Each row is a point. The last column is the point's height on a tilted bowl or saddle (a function of degree 2), plus a little noise. Along how many of its main directions does it bend up, bend down or stay straight?

Points:
[[ 5.6 -1.9 -3.1  2.4]
 [-0.4  0.3 -0.2 -0.9]
 [ 4.8 -2.9 -7.6  5.4]
 [-0.5  0.3  0.6 -0.8]
 [ 0.0  1.7  2.3  1.2]
 [-0.5 -0.2  4.5  1.5]
 [-1.9 -0.6  1.3 -0.8]
 [ 3.4  5.1 -2.8  6.5]
 [ 1.8 -3.2  1.3 -1.0]
 [ 1.6 -2.2  2.2 -0.6]
 [-4.7  1.5  0.7  2.1]
 [ 1.5  0.3 -1.7 -0.5]
 [-1.9  2.5 -3.0  1.7]
 [-0.2  1.7  0.1  0.2]
 [-0.5  4.2  0.6  3.3]]
Directions: 3 up, 0 down, 0 straight

Points (18 x 4):
[[-1.0 -1.1  3.8 -0.4]
 [-2.1  0.3  7.7 -2.6]
 [-0.5 -1.3 -2.2  0.2]
 [-1.0 -2.4 -5.5 -1.6]
 [ 0.6  0.8 -0.9  1.1]
 [-2.1  4.7 -0.2  5.1]
 [-1.4 -0.3  1.1  0.4]
 [-2.2  3.5  1.5  2.0]
 [-2.3 -2.1  1.0  1.1]
 [ 0.1 -4.4  3.7  2.2]
 [ 1.4 -0.5  2.4 -1.1]
 [-1.8  1.9 -0.8  2.5]
 [-7.5 -1.2 -2.4  6.7]
 [-0.5 -1.3 -4.5  0.0]
 [-2.7  3.5 -0.9  4.9]
 [ 0.2 -0.2 -2.2  0.9]
 [ 2.0 -2.1  2.7 -0.3]
 [ 0.1 -3.3  1.5  0.5]]
Directions: 2 up, 1 down, 0 straight

Points, 22 rows:
[[-3.2 -2.6 -1.1  4.8  2.4]
 [-2.0  3.2 -0.9 -0.1  1.7]
 [ 2.2  3.3 -1.0 -2.8  3.8]
 [-0.8  1.3 -2.6  2.5 -1.5]
 [ 3.2 -0.9 -1.6 -1.9  1.8]
 [ 0.2 -2.8 -3.0 -1.1  2.5]
 [-1.2 -4.3 -1.0 -3.8  4.1]
 [ 3.3 -4.7 -1.3  5.0  4.8]
 [-1.5  4.9 -4.8 -1.7  3.0]
 [-3.2  3.6  1.0 -0.2  3.2]
 [ 3.9 -2.5  2.0  4.2  3.9]
 [-0.8  0.9  0.3 -3.7  3.2]
 [ 3.4  2.5  3.2  0.1  3.4]
 [-1.5  1.5 -1.5  3.3 -1.2]
 [ 4.8 -2.4 -0.5  0.6  2.3]
 [ 4.2  2.5 -1.2  1.4  1.4]
 [ 1.5  3.3 -2.6  0.3  0.1]
 [-0.3 -0.6  0.4 -0.1  0.2]
 [ 5.9 -1.9  1.1 -0.8  3.1]
 [-1.0 -0.5  5.2  1.9  0.1]
 [ 1.6 -4.5  3.7 -0.1 -1.0]
 [-0.6  3.1 -2.1 -0.6  1.2]]
Directions: 3 up, 1 down, 0 straight

Points:
[[-4.5 -3.8  4.3 -1.0 -1.1 -1.9 -3.5]
 [-2.8 -1.8  0.1  0.1 -0.3  4.4 -1.5]
 [ 0.5  2.0 -2.0 -2.1 -2.4  1.2 -1.0]
 [-1.8  0.3  1.6  1.5 -2.5 -1.1  1.1]
 [ 1.2 -1.8  0.0 -0.4  5.6  1.3 -0.6]
 [-3.8  1.8  0.5  0.8 -2.4  4.9 -1.6]
 [ 1.2  1.3 -3.8  0.3 -4.8 -1.3 -0.4]
 [ 0.7 -3.9  3.6  0.2 -0.9  4.2 -1.9]
 [-2.9  0.4 -0.6  3.0 -2.5 -0.8  1.9]
 [ 1.1 -2.7 -1.0 -2.8 -1.0  0.1 -1.9]
 [-2.5  0.4 -1.9 -0.5 -3.0 -0.5  1.2]
 [ 4.2  2.7  3.2 -0.9  2.9 -2.1  0.2]
 [ 6.5 -2.2 -2.4 -1.0  1.2  4.0 -2.8]
 [-3.2 -7.7 -4.5 -3.3  0.3 -3.2 -8.3]
 [-2.0 -6.4  0.7 -1.7 -4.8 -1.0 -4.3]
 [ 4.9 -1.0  3.1 -1.5  3.8  6.4  3.3]
 [ 0.2  1.8  2.9 -2.0  3.7  4.1  2.6]
 [-4.6 -3.7  0.1  2.8  1.6  0.3 -2.0]
 [ 2.1  3.1 -2.7  1.0  1.5  1.0 -0.9]
 [ 2.9 -2.0 -1.2  1.3 -0.7 -0.3 -0.4]
 [ 0.3  0.2 -0.5 -1.3  0.9 -1.6  0.1]
 [-5.6 -0.3 -3.2  0.7  5.7  1.1 -5.6]
 [-1.5  0.3  0.0 -0.7 -0.9 -3.1  0.4]
 [-2.3  3.7  1.9 -2.1  2.1 -1.9 -0.5]
 [-3.3  4.1  0.9  0.6  3.0  0.0 -0.4]
 [-1.1  4.9  3.4  1.8 -3.8 -3.9 -2.8]
 [ 1.3  1.2 -2.8  1.0  4.2 -2.6 -1.7]
 [ 4.5  1.9  0.8 -2.6 -2.9 -0.3 -2.7]
 [-5.1 -0.7  1.7 -2.3 -1.0  0.5 -1.1]
 [-1.0  0.1 -0.3 -0.1  0.1 -0.3  1.0]
 [-2.2  1.5 -1.5  1.3  0.9  4.9 -1.6]
 [ 1.3 -4.5 -3.4 -2.6  1.4  0.0 -4.5]
 [-1.2 -1.7  4.2 -2.0  1.1 -0.6 -0.7]
 [ 0.6  3.8 -3.9  1.9  1.9 -4.8 -2.7]
 [-2.5 -0.8  2.8  0.1 -1.0  0.8  0.5]
 [-1.5  0.5  1.7  0.9  2.2 -0.6  1.0]
 [ 1.1  1.5  0.9  2.3  0.1 -1.4  0.6]
 [-0.5  2.3  0.9 -4.3 -0.1  6.4 -1.6]
 [-1.6 -4.1 -3.6 -6.0 -1.7 -3.3 -7.7]
 [ 2.6  1.8  0.0 -0.4  0.3  2.3  0.8]
 [-2.8 -2.2 -6.6 -0.8 -1.3  1.1 -1.9]
 [-3.6 -2.3 -4.7  5.7 -0.9  0.6  0.5]
 [ 0.1  1.1  0.1  4.3 -0.4  2.6 -0.3]
 [-3.7 -0.6 -1.4  2.5 -0.1  0.4  0.9]
 [-0.6  2.4  2.3  0.2 -5.8 -5.3 -3.0]]
Directions: 1 up, 5 down, 0 straight
